Each row of a before or after table is a point. The points were changed in one or more steps. Then noise was added and the rows were shuffled. The steps act on how far a point lies along the listed directions, d1 being the first. Name the steps. A step turns or swaps two directions, mirrors them in a line or flattens them onto one, adds a multiple of one to another, or multiplies one. Angles are multiples of 10 degrees, from the lower direction toward the higher: turns from -170 to 170, lines from 10 to 170 but not 90. Use the fewest steps. Two steps may share a direction if one is a turn and the other turns, adds or multiplies; they go together, in the order done. Otherwise the lowest direction goes first.

Directions:
(1): 13	233	146
(2): 97	-140	216
Before (9 x 3)
8	-3	27
-13	38	-6
14	14	42
-30	61	-37
11	6	31
16	-141	-75
13	2	29
-13	28	3
-34	40	-47
After (9 x 3)
3	18	20
3	-34	12
5	-26	9
-17	-64	-22
12	11	29
22	9	48
-43	98	-114
9	13	27
0	-81	-9
Steps: swap d1 and d2

Directions:
(1): -89	195	292	-164	-10	-57	-202	4
(2): -139	-79	-30	51	-85	-372	14	164
(3): -71	288	-165	-46	58	-130	138	-214
(4): -336	-110	123	-23	-18	117	205	-70
(5): -67	-97	17	232	-32	-52	-217	-288
(6): 40	197	104	261	-248	65	106	77
Before (9 x 8)
38	37	7	-56	30	-58	-46	-15
17	29	11	-68	19	-4	-22	-27
63	54	27	-40	9	-3	-31	50
14	69	-3	5	1	58	-41	-20
46	23	28	11	-6	18	-90	-16
-58	-22	-8	85	-63	-112	70	13
35	22	-66	86	-20	-18	-3	-14
41	127	27	-46	15	0	-94	-11
19	22	-44	91	-45	-16	44	-31
After (9 x 8)
-71	-8	38	-67	24	-32	19	-30
-27	73	29	-66	28	14	54	3
-90	71	82	-73	26	88	-14	-60
-20	63	21	-7	15	44	-35	-104
-64	-8	-20	89	-36	0	37	-28
-12	-2	29	-73	18	39	0	-31
-14	57	24	-3	11	141	-24	-58
-53	-84	9	107	-107	-219	17	109
-24	-29	4	103	-64	-1	41	-6
Steps: turn d1 and d6 by -10 degrees; multiply d2 by 2; turn d3 and d4 by 130 degrees; multiply d5 by 1.3

Directions:
(1): 55	316	-208	267	-16	-96	188	9	15	-26	88	-178
(2): -257	-8	17	153	-56	64	223	-201	-128	6	27	314
(3): 95	-73	-54	33	76	41	37	354	-252	6	257	144
(4): 245	18	83	253	75	55	-186	-123	-242	-114	-198	49
(5): 60	-95	170	141	117	278	131	-36	49	310	57	-174
(6): 65	188	-63	-128	-254	-4	-147	-79	-176	341	29	51
Before (12 x 12)
-27	22	-15	70	-12	9	28	-9	-33	-38	6	11
73	-43	60	-74	-28	-14	-85	-7	-24	10	-20	-6
7	-54	-19	-123	6	-16	-55	100	-34	24	51	4
-19	-84	65	48	72	77	37	-8	-32	-23	-24	14
-91	-21	-18	-44	-27	-46	-1	14	-9	-16	18	65
-53	24	-38	12	9	-2	106	21	-9	-16	52	11
-47	-21	-27	-125	-42	-52	-58	-34	37	32	-25	16
63	25	8	-26	-39	-6	-100	-16	-8	5	-74	-53
-42	7	-38	27	-23	-7	-10	-30	-56	-50	17	52
-3	-35	19	11	34	-48	55	27	64	-69	17	-22
29	-18	47	-2	-9	21	-22	51	-44	101	39	-1
-4	58	-30	3	-60	-54	-18	-20	22	-4	-32	15
After (12 x 12)
44	50	-19	5	-47	-92	-37	-23	-23	-50	-25	13
73	-39	36	-2	15	52	-55	54	-23	32	-13	-55
-56	-30	36	-30	-27	16	-38	-44	-37	76	-16	52
32	-83	89	-93	16	41	-137	-114	28	36	-135	-50
-79	14	-43	-16	-48	24	49	-5	-17	60	82	20
44	52	-14	74	-22	13	21	26	-30	75	23	-12
62	-106	78	-26	36	65	-112	-43	-69	76	-61	33
-30	-69	85	-5	43	5	2	-18	78	-4	-41	-42
-67	63	-67	32	-49	-14	77	30	-3	1	69	-4
-115	-81	-5	-115	-2	-30	19	46	10	-75	15	84
-36	94	-63	46	-22	-32	88	-44	-8	-25	1	-15
58	-133	127	-102	7	40	-85	-7	1	29	-29	-2
Steps: multiply d1 by 2; add 1 times d2 to d4; turn d3 and d4 by -150 degrees; turn d5 and d6 by -100 degrees

Directions:
(1): -90	-116	298	-150	153	196	63	-1	-21	107	224	156	-178	19	262	199	38	212	-69	-169
(2): -80	-205	-230	-272	-26	307	140	-51	-56	240	-104	-136	148	-206	140	-24	-51	-112	10	152
(3): -138	3	145	264	266	65	7	-164	-185	-60	-4	-256	-89	-43	40	188	1	-301	222	58
(4): 119	-173	103	92	99	118	216	164	-25	-172	-264	-58	279	176	-8	82	333	83	-83	-22
Before (9 x 20)
-10	0	-11	32	19	-8	13	-13	2	-19	-23	-42	22	-5	-20	30	9	-54	25	3
48	34	-21	-28	-74	-47	-16	32	69	-42	-12	22	73	37	-47	-81	-7	75	-82	-4
54	-4	8	52	-3	-7	64	72	-8	-67	-89	-13	96	49	4	16	74	4	-12	7
13	51	106	79	51	-24	-14	-35	-25	-72	13	-21	-53	39	-39	47	40	22	12	-52
41	4	40	-32	-15	-19	15	79	53	-39	22	106	-3	63	-16	-15	72	150	-59	-68
21	19	-49	-98	-71	-26	-15	22	33	49	10	96	-3	3	-11	-29	-30	47	-41	-3
-22	-9	138	67	79	-12	-2	-4	-30	-51	73	19	-75	63	45	76	7	35	24	-59
26	31	-43	-14	-41	-43	-29	10	41	24	53	53	-30	11	3	-72	-29	37	-12	11
33	-40	-6	19	65	54	65	14	-13	-14	-70	-56	47	29	0	33	66	-5	12	30
After (9 x 20)
-39	-17	-117	-130	-42	68	5	-13	14	103	27	9	-5	-93	23	-52	-59	10	8	37
42	56	-11	-64	-79	-37	-29	0	43	1	21	61	-27	4	-52	-52	-14	100	-56	-40
-23	5	55	-58	5	37	15	10	-4	50	81	63	-59	-19	105	49	-41	47	-12	-37
-7	30	55	-3	58	1	-18	-25	7	23	75	25	-104	13	25	44	-29	35	22	-23
23	-43	-66	-12	3	46	45	17	3	25	-40	-29	59	2	22	-47	32	-18	4	55
-11	-38	-62	-44	8	58	43	-17	-39	47	-69	-35	57	-29	4	20	3	-76	21	60
-23	-66	-5	-98	6	117	50	-18	6	51	0	-45	70	-37	67	-3	-12	20	-47	22
28	49	-68	-27	-103	-106	-60	15	47	-4	42	62	-26	13	-50	-87	-84	45	-18	-3
4	9	41	11	15	-23	4	9	30	-24	21	25	-12	24	-1	39	17	21	-8	-45
Steps: turn d1 and d4 by -130 degrees; turn d2 and d3 by 100 degrees

Directions:
(1): -61	-368	71	-98	6	180	-152	-67	82	-156	180	-50	68	-8	412	-155	-230	-57	165	254	-244	32	5	45	99	83	-169	263	-210	141	66	-114	-90	-16	51	62	-148	41	198	-37	-165	272	101	-28	17	127	-15	-346
(2): 416	219	-139	-54	333	-77	-4	-101	210	-70	-28	131	-118	-69	178	-23	-36	89	-75	-118	-42	180	-119	344	-1	199	-105	129	134	133	-179	202	371	99	22	283	-32	-101	-64	-69	86	135	-84	-134	-12	-126	-166	-102
(3): 47	131	-112	-121	-31	6	-50	1	-21	136	-240	-229	-107	59	226	72	-136	228	-215	233	227	92	-6	-156	227	-19	60	94	-305	69	351	150	-40	-139	-52	312	-55	45	-100	-189	64	92	174	-36	37	-128	249	322
(4): -4	-19	-164	0	-48	27	82	1	-127	17	-183	-259	-33	-207	78	164	332	-77	151	-14	-74	-483	83	180	-79	-126	-1	40	245	-37	116	390	-122	0	-184	83	-14	33	13	-111	43	407	70	185	-92	59	-54	-148
(5): 83	95	-163	57	38	-83	-260	290	-140	68	-112	156	202	-317	-327	177	-170	150	-66	210	106	-43	-397	-185	-8	70	-75	153	41	0	-133	-31	48	-51	-32	32	136	62	114	-177	-164	15	159	161	234	175	-21	-262
Before (12 x 48)
79	78	21	-41	44	-44	22	-36	38	-15	23	69	-43	21	-37	-14	2	31	-30	-20	11	74	-8	34	-19	34	-6	-26	36	-24	-60	-7	74	35	15	5	10	-34	-32	24	29	-66	-59	-22	33	-37	-33	30
52	-42	13	-14	45	19	36	-85	40	-41	53	26	-62	37	77	-46	29	-61	16	-60	-85	55	39	65	2	2	-40	-8	46	20	-23	9	77	22	19	11	-31	-61	-35	46	-6	46	-70	-35	-57	-58	-38	-5
-60	-95	60	9	17	4	12	-38	8	-65	70	29	23	60	45	-95	-40	-41	47	-23	-90	27	71	4	-12	0	15	7	-16	-16	-48	-69	-30	8	19	-44	-67	-9	32	48	-29	-41	-31	-8	18	44	-30	-42
64	52	-15	-28	42	-17	36	-57	39	9	-24	-70	-92	-5	103	-35	50	23	-38	-33	19	-5	61	64	5	21	-13	-1	-25	28	22	102	48	6	-24	103	-35	-47	-31	-32	41	43	-14	-57	-20	-77	-10	110
-64	-94	-36	-24	-66	35	-36	15	-32	-7	9	-70	43	-27	49	7	-8	2	57	86	-43	-85	-24	-40	-18	-21	-23	93	-50	12	15	-9	-94	5	-20	15	-10	6	63	-32	-84	94	58	24	24	81	36	-98
-33	-105	29	3	-23	72	-90	27	3	-31	55	47	56	-21	45	-24	-107	34	-10	126	-13	31	-68	-79	64	16	-54	39	-95	43	22	-80	-52	-28	64	5	-18	26	86	-20	-59	20	34	-2	44	25	8	-76
42	-3	-19	9	57	-10	-35	-28	28	-28	45	57	4	-29	38	4	16	-47	48	-31	-103	7	-15	72	-53	28	-42	58	47	43	-50	-37	49	16	-1	16	-13	-33	18	37	-3	39	-1	-18	-13	28	-59	-165
-3	-13	-20	3	-16	-2	-28	52	-47	39	-37	-27	13	-38	-12	29	36	-1	-2	9	26	-47	22	-19	-5	-11	7	1	37	-21	26	15	-21	-43	4	-14	24	21	6	-29	21	21	26	39	32	18	28	-25
11	-26	-9	26	31	-7	-23	3	7	-63	13	70	9	-62	-17	7	33	-30	74	-28	-84	-53	-51	50	-41	-10	-45	18	115	-14	-63	17	40	6	5	-43	11	6	11	23	5	53	18	57	11	40	-67	-150
-58	-7	-1	-8	-79	14	-67	39	-26	19	-35	-1	23	-18	-6	12	-46	6	9	98	55	51	-41	-119	42	-14	-13	30	-110	-30	73	-71	-70	-45	-3	-27	7	11	40	-36	-17	6	39	2	49	43	53	18
71	26	10	-24	68	1	16	-8	64	-40	25	85	-17	45	0	-46	-56	15	-10	-15	13	103	-14	49	3	55	-19	4	2	30	-66	-24	87	65	26	-4	-8	-38	-13	57	12	-28	-39	-78	16	-25	-38	-3
69	33	5	-12	60	-19	-18	-20	60	-2	7	4	-54	49	53	-30	-61	58	-83	-9	61	174	13	-42	44	25	-23	28	-33	34	-18	-40	60	1	17	69	-7	-11	-58	30	46	-59	-41	-84	-5	-60	16	96
After (12 x 48)
-70	-35	10	-21	-91	42	-29	-14	-4	3	-33	-66	-10	1	85	-3	0	-15	44	92	26	8	20	-76	49	-26	-3	33	-96	-23	128	-16	-102	-46	-22	-7	-32	10	32	-32	1	68	37	-2	13	22	47	38
45	8	-9	8	63	-21	-47	-32	33	-18	66	90	18	-8	13	-11	-30	-20	10	-20	-81	71	-33	31	-36	43	-41	59	4	42	-61	-75	59	13	16	19	-10	-30	13	42	-13	-14	0	-28	3	23	-41	-138
85	86	-65	14	53	-53	4	24	-13	21	-56	-21	-34	-109	-43	34	73	28	-22	-27	38	-89	-31	42	-43	20	-23	3	65	1	-40	134	62	23	-50	76	25	-46	-14	-53	12	48	8	11	16	-25	-48	26
4	-53	44	32	35	-7	-17	-27	56	-84	72	100	1	13	17	-54	-10	-41	66	-57	-103	37	-18	42	-26	6	-40	0	62	-5	-80	-57	66	20	46	-68	-9	-5	16	67	7	-20	-16	15	-1	26	-66	-117
-70	-122	-25	-25	-64	43	-14	10	-24	-16	52	-42	45	-21	28	-11	11	-28	100	47	-74	-95	-7	-13	-49	-18	-33	84	-25	9	-22	-38	-92	35	-1	-30	-10	0	73	-4	-98	80	31	24	14	91	-3	-146
-24	-20	1	19	22	-37	-52	48	-24	-6	1	80	70	-3	-58	-37	-114	50	-36	42	6	68	-48	-95	20	20	18	41	-49	-15	-61	-73	4	-21	12	-2	-33	9	20	-16	-58	-93	18	10	100	47	-4	-24
-33	-109	30	-13	-37	92	-79	-5	-2	-18	34	0	29	-12	107	-27	-93	41	-16	148	0	23	-33	-69	84	3	-50	48	-122	52	78	-47	-69	-55	44	46	-34	24	78	-33	-45	48	44	-3	29	4	31	-41
76	76	-61	-25	48	-25	-35	17	21	33	-79	-52	-62	-9	38	38	-40	104	-126	42	110	121	-23	-71	61	8	-14	53	-43	28	29	40	45	-33	-22	123	4	7	-69	-33	52	1	19	-48	21	-63	42	120
94	62	-20	-49	65	-6	-5	18	54	-12	-23	60	-33	36	15	-10	-96	71	-60	36	65	124	-41	2	53	52	-3	16	-58	36	-8	-8	92	33	22	43	0	-30	-27	18	25	-20	0	-74	37	-47	12	48
94	49	-51	11	61	-36	-46	24	-12	3	1	95	-3	-45	-94	19	-28	12	-53	-5	13	71	-111	-28	7	30	-44	6	52	2	-68	-8	114	0	-2	16	31	-41	-33	-12	-43	1	-24	-5	43	-20	-35	-36
-28	-56	18	4	-20	24	8	4	-23	3	6	-28	1	-6	34	-4	66	-57	35	-27	-18	-48	74	24	-29	-19	3	-13	60	-25	17	-1	-33	-18	12	-45	2	9	10	8	32	28	-13	21	-8	3	18	-37
74	104	21	-62	41	-48	20	-43	46	-3	-4	46	-64	40	3	-13	-12	53	-60	14	29	101	-2	10	2	24	0	-22	-9	-6	-7	-8	74	20	19	44	6	-33	-55	6	35	-62	-36	-31	34	-64	-2	74
Steps: mirror d1 and d5 in the line at 20 degrees; multiply d4 by 1.3; turn d3 and d4 by 50 degrees
